Each row of a before or after table is a point. One or more steps were done to the points. Then noise was added and the rows were shuffled. The steps act on columns, c1 being the first. Name the steps. A step turns or swaps two columns, mirrors them in a line or flattens them onto one, adds a multiple of one to another, or multiplies or shifts one. Angles are multiples of 10 degrees, from the lower column toward the higher: turns from -170 to 170, lines from 10 to 170 but not 90. Use the fewest steps. Two steps may share a column if one is a turn and the other turns, adds or multiplies; they go together, in the order done. Otherwise the lowest column goes first.

Before (13 x 3):
| -22 | -11 | -23 |
| -15 |  15 |  -2 |
| -23 | -21 | -38 |
| -12 | -21 |  -5 |
| -16 | -24 |  -5 |
| -11 | -20 |   4 |
| -17 |  -1 |   2 |
|  -4 | -10 |  11 |
|   0 | -32 | -20 |
| -29 |   6 |  14 |
|  60 | -14 |  -9 |
|   4 | -28 | -16 |
|  37 | -17 | -28 |
After (13 x 3):
|  -5 | -14 | -18 |
|  15 | -10 |  15 |
| -10 | -31 |   5 |
| -43 |  44 |  -5 |
| -27 | -43 |   8 |
|  27 | -18 |  -4 |
| -28 | -13 | -12 |
| -47 |  17 |   4 |
|  -9 | -24 | -17 |
|   4 |  -4 | -14 |
| -10 | -21 | -13 |
| -30 | -17 | -13 |
|   8 | -13 |  -3 |
Steps: turn c2 and c3 by 130 degrees; turn c1 and c2 by 120 degrees

Before (8 x 9):
|  36 |   2 |  20 | -32 |  56 |  25 |  22 | -17 | -19 |
| -23 |   4 | -12 |  -7 | -19 |  21 | -43 |   8 |   7 |
|  32 | -21 | -27 |   4 | -29 | -11 |  -4 |  34 |  26 |
| -28 |   1 |  -8 | -11 | -15 |  -2 | -22 |  -4 |  38 |
|  -6 |  11 | -18 |  35 |  22 | -39 | -30 | -32 |  -1 |
| -13 |   9 |   7 |  -5 | -34 |  14 |   1 | -30 | -11 |
|   6 |  52 | -28 | -33 |  17 |  13 |  -8 | -30 |  23 |
|  29 |  10 |  43 |   9 |  -6 | -58 |   8 | -15 | -53 |
After (8 x 9):
|  -6 | -26 | -16 |  37 |  23 | -40 | -36 | -24 |   1 |
|   6 |   0 | -30 | -31 |  15 |  14 |  -8 | -63 |  23 |
| -29 |  -2 |  -7 | -11 | -13 |   1 | -19 |  -1 |  41 |
|  36 |  -9 |  19 | -32 |  55 |  25 |  18 | -10 | -20 |
|  29 |  -6 |  43 |  10 |  -8 | -59 |   4 | -19 | -50 |
|  35 |  16 | -27 |   6 | -31 |  -8 |   1 |  35 |  25 |
| -26 |  13 | -11 |  -7 | -16 |  19 | -45 |  -1 |   9 |
|  -9 | -21 |   6 |  -7 | -33 |  15 |  -5 | -24 | -12 |
Steps: turn c2 and c8 by -60 degrees; add 0.3 times c2 to c7
